Each row is a point. Examples show where two turns around zero, p and q, send a point. Where does a point land after both, in the order given? Backwards means that the second turn is done in reverse. Each puzzle has new turns, and all numbers are rounded.
In the rows, zero is written as 128.

Turn p:
[108 103 115] => [110 102 114]
[124 176 111] => [117 176 116]
[131 162 148] => [128 160 151]
[135 168 152] => [132 166 155]
[100  77 126] => [107  74 122]
[169  82 116] => [174  89 109]
Turn q:
[136 136 148] => [135 142 145]
[201 118 133] => [201 120 138]
[ 97 106 144] => [ 96 112 149]
[ 71 129 102] => [ 72 121 101]
[136 151 112] => [137 145 106]
Where do these land?
q, then p: [168 114 101] => [170 114 104]
p, then q: [ 81 155 111] => [ 77 145 109]
q, then p: [148  95 125] => [152  98 131]
q, then p: [115 147 175] => [112 154 170]

Turn p:
[144 159  92  97] => [123 145  86  90]
[137 142 178 137] => [151 159 164 139]
[160  96 157 154] => [173 115 143 162]
[ 94 123 138 189] => [ 97 129 148 188]
[113 108  84  89] => [107  89 104  89]
[119 139 118 102] => [116 131 123  99]
Turn q:
[142  61 113 113] => [155  80 118  83]
[ 92 156 139 109] => [ 83 149 137 127]
[147 125  79 171] => [162 125  74 151]
[143 157 166  98] => [125 160 176 122]
[116 141 144 149] => [115 126 135 156]
Where do these land?
q, then p: [113 145 158 143] => [116 136 153 156]
p, then q: [169 114 160 122] => [176 139 150 130]
q, then p: [158 120 142 168] => [163 124 119 166]
q, then p: [133  88 113  94] => [144 103 127  82]
q, then p backwards: [ 56 133 104 140] => [ 89 139  65 146]
p, then q: [ 99 136  97 145] => [ 94 114 100 134]
p, then q backwards: [167 161 121  82] => [158 126  81  87]

Turn p:
[135  87  85 115  98 134 133 138] => [139 114  75 114 100 147 116 115]
[162 102 124  92 136  81 160 100] => [154 115 116  64 129  89 145 109]
[ 67 141 150 123 145 147 115 130] => [ 66 140 148 152 122 120 122 138]
[121 117 144 120 126 144 119 131] => [113 121 138 123 118 138 115 138]
[138 143  95  95 129 140 123 159] => [122 159  96 110 146 159 121 127]
[151 163  92 198  91 162 175  98] => [182 127 140 188 112 163 165  64]
[ 99 105 164 105 142 108 128 185] => [ 86 123 116 106 125 125 147 193]
[117 171 182 126  95  99  98  88] => [146 170 189 138 101  83 108 146]
[121 116 112 115 163  91  85 145] => [115 128  94 122 165  94 102 156]
[170 135 132 192 155 175 144 105] => [157  82 169 164 162 162 139  93]
Turn q:
[ 87  90 151  82 165 101 118 109] => [100  94 179 118 187 119 122 120]
[ 99  86 100 100 103 165 136 166] => [113  71 128  90 100 151 111 161]
[155 138 120 146 112 161  80 125] => [155 149 124 146 100 162  90 119]
[110 159 106  97 165  80 145 152] => [115 144 109  73 177  97 136 125]
[132 156 163 182  86 113 171  94] => [116 155 122 181  83  81 172 119]
[141 136 154 105 121 118 171 174] => [146 132 138  93 123 107 170 169]
[153  83 111 155 143 126 174 102] => [135  84  96 164 140 138 174 118]
[ 99 158 140 163 107 139  73  99] => [103 166 140 166 103 122  74 109]
[126 154 147 114  94 108 136 101] => [122 145 153 124 104  98 144  99]
[147 148 142 114 155 164 118 126] => [133 159 142 125 137 172 135 134]
[159 101  74 151 157 132  87 160] => [170 109  75 128 154 160  82 134]
Where do these land?
p, then q: [150 106  97 111  93 108 114 143] => [160 124 106  95 110 147 111 103]
p, then q: [172 107 104  65 162 105 156  96] => [126 109 163  80 172 147 149  66]
q, then p: [ 94  89 147 174 150 136 116 110] => [112  87 119 186 138 121 130 153]
q, then p: [158 149 152 145 125 171 148 103] => [142 139 154 157 109 165 161 107]
p, then q: [107  95 128 102  97  81 155 113] => [139 101 128  87 102  84 138  96]
q, then p: [121 162 131  81 119 143 102 131] => [111 166 165 105 118 132 103 134]
p, then q: [152 189 106 171 178  92 124 152] => [134 167  74 147 193 136 168 145]
p, then q backwards: [ 60 105 130 151  84 177  74 146] => [ 82 115 129 195  96 194  97 118]
p, then q: [ 87 125 135 161 121 158 167 116] => [ 93 106 128 170  94 110 148 135]
q, then p: [176 141 146 142 141 119 109 123] => [165 131 153 135 162 140 136 115]
p, then q backwards: [132 141 132 105 138 119 143 174] => [129 150 129 120 161 144 156 152]
